Each row is a point. The points of each table are mixes of a few directions, plus a little noise. How many directions does each table use, and how many do they share? Where both have some left over, give the other angles between the two spaces (their principal angles), to ten degrees, smallest first.

First, 7 rows:
[[ 17   6]
 [ 35  12]
 [-17  -5]
 [-63 -20]
 [ 31  11]
 [ 35  11]
 [-40 -13]]
Second, 7 rows:
[[ -3  18]
 [ -5  34]
 [  0   2]
 [ -7  51]
 [ 11 -76]
 [  1  -5]
 [  3 -24]]
Directions: first 1, second 1, shared 0; angles 80

First (6 x 4):
[[ -5  26  18  22]
 [ 15   0 -34   5]
 [-32  62 -22   5]
 [ 27 -53 -20 -17]
 [-29  -1  16 -29]
 [ 23 -33  42  14]]
Second:
[[ -1   2  -1 -36]
 [ 20  -5 -17 -40]
 [ 27  -8 -22 -32]
 [  8 -31  32  -8]
 [ -5   8  -3  50]
 [-49  35  10  64]]
Directions: first 3, second 3, shared 2; angles 40

First:
[[-20  32  21 -12   2  -5 -60  39]
 [ 20   3  16 -12  15   8  12  -5]
 [-37   8 -19  27 -18  -8 -63  49]
 [ -8 -18  -7  25  10  27  15  -1]
 [ 18 -19 -17   6  -7  -6  28 -15]
 [ 25  13  30 -12  32  20  -7  18]
 [-93  10 -10  22 -28   2 -39   2]
 [ 36 -16 -10 -21  -9 -22  56 -48]
 [ 60 -14  -2 -26   3 -17  57 -38]]
Second:
[[  7  13 -57  16  31 -24 -20  49]
 [-31  11  62  -8  23   8 -15  -9]
 [ 24 -19  -9 -10 -61  18  25 -32]
 [  5 -23  40 -11 -33  20  37 -56]
 [-10  -2  33  -5   2   7   5 -18]
 [  9  -3 -32  11  17 -14   6  13]
 [ 13 -12 -27  10  11 -11  21  -2]
 [ 16 -12  -8  -6 -40  11  17 -20]
 [-33  47  -2   3  49 -15 -76  75]]
Directions: first 4, second 3, shared 1; angles 30, 70

First (8 x 12):
[[-28  -8  42  37 -33  16  31   4  54  23  14  -3]
 [  8  41  18  -2 -27   5 -16 -49 -12 -13  -9   1]
 [-17   0  32  23 -25   6  16  -7  33  13   6  -3]
 [  7 -24 -25 -20  47 -57 -20  15 -26 -10 -11 -14]
 [  5  39  22   4 -34  19  -7 -44  -2  -7  -3   4]
 [ 14  23 -11 -10 -13  37  -4 -11 -15  -8   1  15]
 [ 11 -32 -53 -16  30  45  15  64 -13   6  14  19]
 [  2 -39 -24 -16  57 -71 -16  29 -18  -5 -10 -18]]
Second (11 x 12):
[[ -1 -23  14  -1  17  47   5 -13  -2   2  -6 -78]
 [ -1  -3  21   0  30  43   8  -4   2 -10 -10 -68]
 [  3  30  16   0   8   0  14  -9   4 -20  -2  15]
 [ 10  -2 -33  35   3 -41   8 -10  -8  14   5  65]
 [ -6  26 -22  28   7 -36 -44  44   5  15 -14  49]
 [  1 -30  15 -28   2  25  31 -17  -2 -10  11 -45]
 [  9  34  22  39   8  54  -6 -52  -5  -1 -21 -49]
 [ -1 -31   1 -20 -35  18  -1 -21  -5  12  10 -30]
 [ -4   2  -9  -6 -10 -24 -11  20   3   4   3  30]
 [-11  13 -16 -35 -42 -70 -25  52  10   0  14  95]
 [  1 -18  -8 -10  12 -18  21  10   0  -5  10  15]]
Directions: first 3, second 5, shared 1; angles 80, 90
